Each row is a point. To make a cloud, some directions were put in groups of two or more. Within a group, all points are equally far from the middle, so they leave a hole (a ring in 2 directions, a hollow ball in 3). The other directions are filled evenly. Then the cloud was stretched, turned, moved and blurred a little. Count the holes, and give their numbers of directions, smallest first.

Cloud, 14 rows:
25 -38

30 -31

37 -19

-22 31

-27 -48

40 3

-47 -11

-30 -46

-35 -42

14 36

13 36

-46 -23

-15 -52

32 23
Holes: 1 (2)

Cloud (19 x 3):
33 -1 -43

-30 -6 24

-29 -43 1

-35 -28 7

35 40 1

47 -25 34

-39 15 -15

-14 -30 34

54 -27 24

-10 -60 -21

54 -12 -19

-10 -59 5

42 28 -14

52 15 21

0 -58 16

0 -38 37

48 25 6

56 2 22

30 40 -13
Holes: 1 (3)

Cloud (29 x 4):
-18 -22 -13 4

-25 -26 -17 7

-43 24 -2 11

4 15 -50 -5

-4 -48 34 11

43 18 5 23

-8 17 23 37

39 15 -7 16

34 -6 -23 20

-7 -5 29 8

36 21 37 -7

-27 -4 60 37

56 16 23 43

21 -5 -28 22

-2 43 26 20

-43 -9 -10 46

-3 -2 54 1

-23 22 -37 5

13 -40 -17 -18

-59 -2 -11 4

21 25 -39 8

13 -36 -41 11

8 11 -12 -18

-31 16 9 45

-39 29 -7 28

25 -16 29 2

51 -4 6 8

30 22 34 21

-25 23 7 7
Holes: 0

Cloud, 49 rows:
-36 -16 -23 -15 17 38

-29 -41 13 -42 -25 -14

-17 -37 -56 -14 31 19

-19 -48 -3 34 4 7

-55 -18 41 20 -30 20

-23 18 9 32 37 31

-8 -54 -25 1 5 -29

22 -5 31 -13 28 -13

-27 30 -12 6 -15 31

6 11 -22 15 33 -20

-31 26 5 26 -4 0

-7 -49 1 -4 -32 -29

-39 -12 -42 -6 23 -33

-49 -22 -39 26 -11 25

-8 14 7 -19 -20 -33

-47 -1 7 28 14 -17

-4 31 -1 -42 -16 14

-46 26 37 14 -42 25

-17 -7 12 26 8 0

-4 44 -7 25 -27 -9

-53 -15 21 -27 -23 8

-14 31 -14 45 27 12

-38 -32 22 -2 23 -17

-17 -39 47 -19 10 8

4 27 -29 41 12 -8

28 -23 -8 5 -5 22

-3 20 -3 -8 -14 -16

11 33 -10 31 -13 -32

2 48 -12 34 3 47

-57 -20 -23 36 11 24

-12 13 -29 -17 -11 11

-12 -36 9 38 28 46

45 14 -42 -16 43 18

40 9 13 -51 54 -6

-11 -3 13 4 15 -47

-29 16 52 6 -35 9

-42 -25 -60 -1 23 -14

-25 -21 -38 30 -36 -15

-26 18 3 43 36 22

-39 -17 14 -46 3 20

7 -33 44 -26 -3 10

-46 -36 12 -42 16 -19

-40 -5 27 9 -12 46

1 49 -17 23 27 45

13 5 -6 -25 -30 12

6 -31 17 -14 -15 -44

14 16 10 -6 -4 3

-16 -21 21 -50 -4 3

-9 21 -13 -6 -37 -7
Holes: 0

Cloud (49 x 6):
-36 -23 17 -10 -21 0

-28 -11 -4 18 21 -13

-39 -4 12 12 -30 -5

-21 16 2 27 -32 4

18 -8 -10 -15 22 -2

48 -23 -7 -15 8 -16

3 0 -2 -35 4 -33

10 -1 22 22 6 -21

-13 13 -6 33 -20 4

4 4 46 16 -13 -12

23 -30 10 -5 -14 -9

13 -28 -8 3 -19 27

10 -19 19 2 -32 -13

39 -14 -3 -4 -1 -34

5 -24 4 17 -27 -6

-35 -13 15 -21 -21 18

9 2 -22 10 -12 28

11 -6 -32 17 15 -2

24 -10 13 -2 -1 -29

37 -5 3 13 9 -6

1 -24 -34 30 -6 -7

-9 4 8 26 -60 -15

-5 -6 37 -25 0 -26

-10 -21 -1 16 -12 32

1 -25 29 -4 -13 -31

-19 -36 -20 31 10 -8

-1 -30 10 2 -22 -4

-53 -11 8 3 -13 -24

3 12 6 -12 -3 10

-13 1 9 10 -54 0

-25 0 -6 -3 -13 -6

-20 -19 2 22 -30 -23

-12 -13 4 14 35 3

-37 -10 -1 2 17 -32

-21 -5 12 11 23 24

10 -2 41 14 -18 -15

-35 9 38 -5 3 -20

-28 -9 -15 15 -31 -40

14 -41 -10 -11 -11 -9

-22 -32 -2 -25 -17 -10

14 11 22 -20 -6 11

-1 4 -19 -20 -47 -7

2 0 7 24 17 -23

-17 28 5 29 -33 -1

-7 -12 8 -9 22 -42

-11 7 -9 0 -26 9

8 -35 12 31 -6 -18

10 -4 18 6 -54 -8

-6 -15 0 15 -29 14
Holes: 1 (2)

Cloud:
-6 27 41 9 -12 10 1 8

-16 -3 -9 -12 -27 -32 9 -22

29 -4 -2 13 -33 11 -11 21

20 -44 47 29 21 -15 0 -9

-43 -19 10 13 -12 -24 33 -6

-17 17 -9 -5 17 19 3 -4

-35 -12 28 -26 -11 37 2 26

-17 -16 14 -15 -22 44 -10 21

-32 1 -23 -8 -39 -12 10 -13

-35 2 16 14 -9 -31 -8 -25

33 -28 17 10 0 -28 30 -29

51 -15 11 22 5 7 22 -19

13 3 43 -21 0 26 32 -7

56 -7 5 18 -14 -5 5 -22

30 9 -12 -11 -7 15 7 29

3 -45 29 4 17 -6 -29 -7

-7 2 20 30 20 3 -2 17

9 -19 -11 3 9 10 40 12

34 -18 14 43 -26 6 2 -12

-27 -46 26 21 4 4 2 -30

39 -40 21 9 -17 39 9 -12

-31 24 1 -8 7 -4 35 8

-16 -22 16 -5 30 27 -2 -17

7 -44 24 -18 37 -8 6 -15

-20 7 -3 -3 7 18 -13 31

44 -12 22 -1 -6 -3 -20 -30

-38 -20 -7 13 -33 -5 -17 -3

-11 37 -1 -15 -16 28 14 18

-3 -17 14 18 10 -36 0 23

-17 12 33 -6 24 -27 16 16

31 -6 43 15 -24 -16 -1 1

-36 -24 18 -1 -9 21 -21 15

-42 5 34 -2 18 -14 26 17

23 4 16 -34 9 6 -1 -20

6 -32 52 5 19 -16 4 19

-32 -31 -8 -4 -21 11 37 12

2 24 -1 -29 -41 10 9 9

-12 -33 0 -6 -35 21 9 -33

-25 14 10 -9 -7 22 36 32

8 -47 3 8 17 -21 30 -6

10 -23 20 19 -28 -43 14 -16

-6 2 22 3 18 -41 -3 -18

5 -21 -15 42 -24 -18 4 -23

38 -17 -22 -3 -19 8 -1 -21

-36 -4 -19 12 -15 -7 33 21

1 -12 0 -21 -25 52 -3 14

22 -21 55 -20 18 14 8 20

-21 -23 -6 33 -9 -22 10 19

7 -15 27 -10 -17 39 23 -25

32 -10 16 13 -26 -6 0 26

8 -18 47 22 11 -38 9 -24

-12 -3 -15 -26 -28 30 12 -18

-39 -36 35 -14 8 -20 4 -20

36 3 14 -23 9 20 -14 10

10 -31 17 17 29 14 25 -20

11 0 -11 -25 -32 -15 10 -16

31 -5 7 -15 19 -6 -5 -23

-4 30 33 -15 -2 12 24 24

21 -39 40 33 26 -16 5 -16

-2 -9 16 23 -3 6 32 -34

-39 -13 18 -37 14 12 29 3

5 -5 -2 5 -26 26 41 -5

-23 7 -30 4 -8 0 25 23

49 -28 49 11 -10 -2 11 -20

-15 4 16 -5 -31 25 31 27

-23 2 -22 7 -49 -6 9 -12

28 -5 20 4 10 18 -27 1

-25 -7 11 38 -34 -15 4 -6

-5 -22 50 6 -22 -19 9 10

2 -10 7 7 -7 22 40 -23

12 -35 54 -12 24 -6 -6 -31

-20 36 2 -18 -13 27 7 26

36 -11 28 3 -9 2 -31 -4

25 -23 19 8 -14 24 15 32

9 -49 -4 15 -9 -7 -17 -34

33 -8 -1 2 -30 -2 13 30

31 -36 19 6 -17 28 -25 -15

0 -8 17 -18 2 48 7 -22

-22 -30 60 -12 9 -6 -12 -12
Holes: 3 (2, 2, 4)

Cloud, 100 rows:
-28 -18 22 -39 -49 -4 -26 29 -19

8 -8 -6 -31 -26 -16 37 16 13

6 -9 -32 -6 1 -12 -23 -9 -22

32 -35 16 44 -12 16 7 16 -11

10 -7 31 -39 -28 -15 -43 -14 10

3 1 22 -34 -1 12 21 -14 -6

-8 4 7 -3 -15 26 19 44 -17

3 -23 21 -15 -10 -23 20 -21 30

4 20 8 -9 -37 2 -3 -26 35

43 -10 17 -3 4 19 15 -32 15

-16 -29 11 10 10 -15 -6 9 -22

35 -32 -7 -8 6 -3 -14 20 18

6 -35 -9 4 3 -4 -27 11 3

-1 -33 10 -7 -11 3 -41 -15 11

-57 7 1 3 -9 32 -2 29 -25

-36 13 13 14 -4 21 -1 -10 -33

-13 -18 3 -11 -39 -6 1 1 29

-15 -39 20 11 -35 -7 -5 -15 15

10 -21 39 -29 1 7 -25 -30 -13

25 9 26 -1 31 15 -1 12 -32

-19 19 -27 -39 -33 12 3 -23 19

-14 -34 -13 -2 4 7 12 -17 -22

-39 -22 -15 10 24 13 -34 14 14

-40 -1 -18 -39 4 -3 31 -8 8

-36 5 -5 -26 4 46 -4 31 2

-15 -34 32 20 -23 5 -12 23 -14

21 3 -35 -9 -25 -5 18 6 22

41 -5 24 7 -13 6 4 17 26

-13 -42 1 27 20 17 -8 15 -2

-18 -3 2 -15 4 -6 -13 35 29

5 6 33 -7 -8 -3 28 30 3

9 6 9 -14 -18 26 23 13 2

-50 9 -18 -1 -7 -19 20 13 -7

-10 20 23 4 -19 22 22 44 7

-7 -35 12 -6 -7 -4 7 1 -38

-42 -19 -12 -39 -18 -5 -4 -1 17

-4 -23 -4 -24 -14 -18 -6 19 42

-26 6 19 12 7 19 -4 -1 17

35 -27 20 -33 3 5 -20 -1 -1

0 2 -8 -19 3 -16 -11 26 -13

9 3 11 -2 -19 28 2 -25 -35

-23 13 -19 -25 8 34 5 12 -8

-25 2 -3 2 -26 -18 5 10 -8

11 -37 5 -6 -12 7 -34 5 -44

1 10 -26 -14 -24 -14 29 8 38

24 21 6 -11 7 40 -25 16 27

-15 43 -41 15 2 37 36 5 -7

7 -56 19 -36 -22 -15 -23 5 8

-7 12 -1 -26 12 43 14 32 30

28 -6 15 -35 -10 -19 13 10 17

-16 16 -1 16 -10 19 -1 39 -7

-24 -11 -38 11 7 20 -4 -20 17

32 26 6 -15 -22 -10 -23 31 -8

-47 4 -16 -19 -25 40 2 -5 -24

11 9 5 24 -33 23 -21 5 6

6 -34 1 -11 -21 -8 -29 -12 19

42 5 18 -14 -9 11 26 -4 -28

42 -4 18 -15 -13 16 -6 -4 -4

26 -25 19 29 17 -12 -11 1 -22

-3 40 31 -10 5 9 -14 22 -7

-29 -15 8 -38 -16 17 22 -13 -16

36 25 -18 -35 7 24 5 0 -23

-20 -12 42 -20 -34 -31 -7 9 -12

38 -15 15 -22 11 7 8 -10 -28

-4 36 -2 -21 10 46 6 30 17

-42 -8 -5 -16 -9 12 21 22 -5

-15 14 -21 15 1 40 -7 13 -9

-1 15 19 31 10 49 14 -13 -26

9 0 11 22 -6 1 29 23 21

30 41 8 7 -3 9 -3 -16 6

5 6 -11 -27 0 -11 25 13 8

-16 -31 -5 -29 -29 34 -19 -2 2

25 -18 29 1 -16 31 -7 -22 -2

-8 19 2 -24 0 21 -7 41 25

12 -4 18 -18 -27 49 28 9 14

22 -26 41 -2 6 22 -10 -6 -29

-16 -27 24 -22 -7 7 -5 12 2

35 -36 13 0 26 -3 -28 19 -4

10 11 -26 -27 2 44 -6 -5 2

-5 -1 25 -37 -30 -10 16 15 -19

27 -2 13 -24 -16 -36 8 17 31

-14 0 -9 -3 -30 3 54 19 -3

-10 8 19 -32 -35 12 21 0 24

1 18 15 -4 -28 -11 8 27 2

-8 -7 13 -8 -30 0 -42 25 -6

-18 -24 13 -27 -7 22 -10 32 -32

39 -17 33 23 5 34 4 17 2

1 9 -17 7 26 28 12 6 0

-39 -22 39 6 -2 0 15 19 -10

-12 24 37 -35 3 12 -18 17 29

-22 -1 -5 -35 -50 2 -25 15 -19

-11 16 24 -11 14 14 -15 28 -11

50 -7 3 -18 -5 6 -37 28 -14

-39 0 56 7 -9 23 17 22 -11

-16 34 12 10 2 -5 18 36 24

29 18 13 -28 -15 18 -2 -23 19

9 22 11 -19 -19 5 -7 -14 9

-7 -13 24 -60 -43 -7 -20 25 9

-12 6 19 12 -4 -23 14 31 20

19 9 17 -13 21 30 -28 3 -21
Holes: 0
